Rows are points. The points of each table are mixes of a few directions, plus a little noise. Count the directions of each table, and those that both share. Where both have some left over, give the other angles between the two spaces (their principal angles), to ten degrees, smallest first.
In the rows, 128 means zero.

First (5 x 2):
[[130  62]
 [127 164]
 [128 134]
 [130  84]
 [125 196]]
Second (4 x 2):
[[128 122]
 [129 103]
 [130  78]
 [125 210]]
Directions: first 1, second 1, shared 1

First (7 x 6):
[[183 123 144 131 176 152]
 [100  30  38  49 115 188]
 [135 151 117 158 110 114]
 [ 86 153 157 134 104  94]
 [178 135 117 151 148 141]
 [111 160 158 147 116  99]
 [103 144 165 126 127 108]]
Second (6 x 6):
[[151 180 110 194  97  99]
 [140 155 119 163 112 113]
 [125 122 130 121 132 131]
 [ 90  43 157  19 180 175]
 [143 162 117 171 108 110]
 [118 106 136 100 141 140]]
Directions: first 3, second 1, shared 1

First (9 x 11):
[[136 143 136  95 144 122 132 154 117 166 154]
 [182  97  87 104 110 117 114 144 141 171  99]
 [113 138 127  95 174 171 156 159 112 157 170]
 [146 105 100 126 124 141 128 129 137 133 109]
 [166 138 132  88 120  86 112 156 122 187 136]
 [133 168 159  66 161 110 136 177 101 200 188]
 [ 74 102 118 216 115 178 139  62 148  10  86]
 [127 133 142 150 104  99 113 108 133 107 112]
 [ 76 129 152 212 100 128 123  62 140  22  97]]
Second (9 x 11):
[[192 203 134  76 100 166 121 165 215  47 148]
 [108 105 126 144 137 116 130 116 101 153 122]
 [102  97 125 150 139 112 131 112  92 161 120]
 [100  95 125 150 140 111 131 112  90 163 119]
 [102  97 125 149 140 113 131 113  92 161 120]
 [ 96  91 125 154 142 109 131 109  85 168 118]
 [172 180 132  92 109 154 123 154 188  72 142]
 [196 208 135  72  98 168 120 168 221  41 149]
 [ 83  76 123 165 148 101 133 102  66 185 114]]
Directions: first 3, second 1, shared 0; angles 90

First (11 x 18):
[[ 90 157 178  94 127 123  62 132 139 147 104  78 123  88 132 142 127 128]
 [164 118 107 167 139 120 180 115  88 104 136 175 127 149 121 128 140 112]
 [110 110 137  93  93 131 115 134 171 154 138  79 127 122 152 115  84 154]
 [173 127 115 162 136 100 203 108 112  87 131 158 118 156 141 139 108 110]
 [107 193 160  79 138 149  93 148 181 125 112 101 132 110 122 163 147 150]
 [132 142 192 138 122  97 118 100  60 132 107 111 112  89 138 142 124 101]
 [ 88 113 108 116 140 105  80 139 189 131 114  83 125 132 142 116  92 120]
 [140 100  71 178 160 134 139 130  93 115 135 191 137 155  99 109 170 105]
 [124 167 176 116 130 153  99 127  77 143 118 139 131  91 104 148 182 131]
 [148  57   7 150 123 156 188 152 194 121 176 174 148 206 125  81 109 155]
 [133 123 155 116 100 139 132 122 103 149 137 119 128 111 133 125 125 142]]
Second (8 x 18):
[[151 112 115 107  90 153 150 132 160 130 156 121 121 127 135 122 112 161]
 [144  85  59 115  86 131 159 109 172 104 137 120 111 146 170 104  79 110]
 [142 172 133 129 157 131 128 133 141  96 117 146 122 125 110 160 160 126]
 [156 124  95 102  75 149 167  93 121 102 125 136 110 121 168 125 113  98]
 [126 206 131 127 186  95 126 120 160  62  78 133 116 135 133 180 142  81]
 [ 71  97 183 121 119 150  55 158  86 225 145  99 160 102  96  93 148 175]
 [108 100 193 149 130 111 122 145  81 194 149 108 151 126 112 109 113 170]
 [126 129 114 173 181 105 117 133 103 113 116 160 132 142 101 131 157 104]]
Directions: first 5, second 6, shared 4; angles 30

First (11 x 32):
[[120 184 109 160  74  93 107  94 211 107 112 249 157 142 126 136 208 155
  173 134  48 186 135 148 121 139  85 245 158 192  88 115]
 [150 122 118 117 120 116 151 139 115 125 136 131 126 108 119 139 152 112
  109 133 125 144 120 118 131 137 124  92 133 143 127 142]
 [147 107 124 115 135 136 149 142 101 133 135 107 121 105 117 139 136 117
  102 145 132 134 122 118 130 128 138  84 119 138 133 147]
 [134 159 124 104 109  51 143 143 126 109 150 105 116 158 156  92  79  69
  141  16 209  85 115 114 142 165  94  55 181  37 149  86]
 [140 139 118 123 112 102 140 131 134 120 134 145 129 125 128 128 145 114
  127 111 128 138 122 124 130 141 113 115 145 130 124 126]
 [115 114 139 133 148 158 116 125 119 138 122 107 126 131 128 128 108 145
  127 148 129 117 134 133 125 112 146 141 108 125 132 131]
 [164 112 111 114 117 122 164 143 107 126 137 137 126  89 107 152 177 113
   94 156 108 162 117 115 130 136 128  83 127 169 122 159]
 [ 71  83 173 152 200 242  71 112 107 164 100  58 123 149 132 123  50 196
  137 198 127  82 155 150 115  69 193 197  53 116 142 132]
 [ 95 120 151 136 158 160  98 122 122 139 120  86 122 155 143 110  67 146
  143 122 155  87 140 138 126 110 148 149 109  88 142 111]
 [128 137 127 126 122 113 128 128 133 124 131 131 128 134 132 122 124 121
  133 110 137 124 126 127 130 135 120 124 138 116 129 120]
 [143 132 116 126 113 115 142 130 132 123 131 151 132 114 119 139 161 123
  121 136 110 152 123 125 129 136 119 123 135 153 119 138]]
Second (10 x 32):
[[154 174  88 135  86 121 155 115 100 129 101 171 110 149  87 122 173 140
  106 105  96 137 120 120 118 158 128 109 139 130 155 160]
 [117  67 112  95 188 132  88 167 109 148 167  82 161  78 176 121 102 123
  110 133 189  81 115  98 153 117 170 165 158 142  97 132]
 [152 120 151 118 126  81 169 124 186 112 177 158 125  72 143 135 119  95
  148 144 103 171  91 128 154 187  91 105 198  96 105 138]
 [115  55 131 123 168 164 128 112 149 116 133 108 109  94 141 146  40 135
   90 103 189 102 116 140 175 115 160 125 186  88  71 162]
 [107 147 164 130 131 104  97 148 151 143 127 131 172 132 151 100 159 120
  181 151 121 140 151 128 100 121  97 158  69 157 159  82]
 [128 150 120 120 120 114 118 168 104 151 123 113 154 126 128 107 186 127
  140 138 115 117 129 113  93 127 114 114  91 161 173 113]
 [138 149 147 151 105 143 156  81 132  91 138 120  77 181 109 176 102 120
  136 152  81 163 138 154 130 105 121 115 117 105 101 105]
 [110 126 122 129 121 150 119 174 107 157  82  98 146 122 111 100 165 148
  117 108 148  92 133 132  87 106 116  75  82 150 186 135]
 [133 177 103 136 114 116  99  87 102 127 116 186 137 182 122 118 148 141
  137 123 114 142 158 112 136 137 156 221 107 150 123 120]
 [126 115 142 143 122 155 150 103 140 107 118 114  91 143 111 155  88 131
  116 124 125 135 128 154 135 108 125  94 134  99 109 133]]
Directions: first 3, second 6, shared 0; angles 30, 30, 70

First (11 x 32):
[[139 177 149 136 118 122 140 147 105 139 142  96 126 135 150 126 153 141
  168 118 126 156 122 143 157 146 124 107  72 130 108  86]
 [126 118 124 126 130 129 125 124 133 126 125 135 129 127 124 128 123 125
  120 130 129 122 129 125 122 124 129 132 139 128 132 136]
 [124 111 121 125 131 131 124 121 136 124 123 139 129 126 120 129 119 123
  114 131 129 118 130 123 118 122 130 136 148 127 135 143]
 [121  95 114 122 134 132 120 116 143 120 118 149 129 123 114 130 112 119
  102 135 129 110 132 118 109 116 131 142 166 127 141 155]
 [106  23  84 110 149 141 102  87 177 104  97 196 133 113  81 133  75  99
   43 150 133  68 140  96  66  90 137 173 249 124 171 217]
 [140 184 152 137 117 121 142 150 102 141 144  92 126 136 153 125 156 143
  173 117 126 160 122 145 162 148 123 104  64 130 105  81]
 [122 100 117 123 133 131 121 117 140 121 121 146 130 124 116 129 114 120
  106 133 129 112 131 120 112 118 130 140 160 127 139 151]
 [134 157 140 133 122 125 135 140 115 135 136 110 126 132 141 127 142 136
  151 122 127 144 125 137 145 138 125 116  95 129 116 104]
 [136 166 144 134 121 123 137 143 111 137 139 104 126 133 145 126 147 139
  158 120 126 150 124 140 151 141 125 112  85 129 112  96]
 [129 133 130 129 127 127 129 130 126 129 129 125 128 129 130 128 131 129
  132 127 128 131 128 130 131 130 128 126 122 128 126 124]
 [131 144 135 131 125 126 132 134 121 132 133 117 127 130 135 127 136 132
  141 124 127 137 126 133 137 134 127 121 109 129 121 114]]
Second (8 x 32):
[[121 121 137 125 139 123 128 141 144 150 142 131 122 142 136 121 120 119
  138 134 140 117 122 114 129 120 109 117  97 122 116 137]
 [134 121 121 130 135 129 118 119 120 106 120 123 133 122 116 138 118 128
  128 126 130 123 136 123 146 133 141 125 135 130 136 141]
 [142 116 111 134 139 132 107 106 107  76 107 116 140 111 101 150 110 131
  124 122 129 121 147 122 164 140 160 124 151 133 148 151]
 [155 166 139  85  43 115 128 154 111  87 123  77 126 100 132 160 164 103
  163  88  90 138 142 141 167 175 138 143 124 108 112 105]
 [113 124 130 141 147 133 140 126 139 162 136 151 125 142 138 107 129 139
  114 143 136 133 115 133  94 107 115 129 130 134 127 119]
 [ 94 126 148 140 153 129 157 148 167 221 161 168 112 166 164  82 137 135
  118 155 146 131  94 130  60  89  78 126  96 129 107 107]
 [137 117 104 148 149 141 116  91 102  84 101 134 144 111 101 140 115 149
  104 130 127 133 143 137 137 129 167 133 179 144 159 138]
 [127 132 135 121 119 124 131 139 134 137 135 124 124 131 135 127 133 121
  136 126 127 127 125 126 128 130 118 127 114 123 120 125]]
Directions: first 1, second 3, shared 0; angles 50
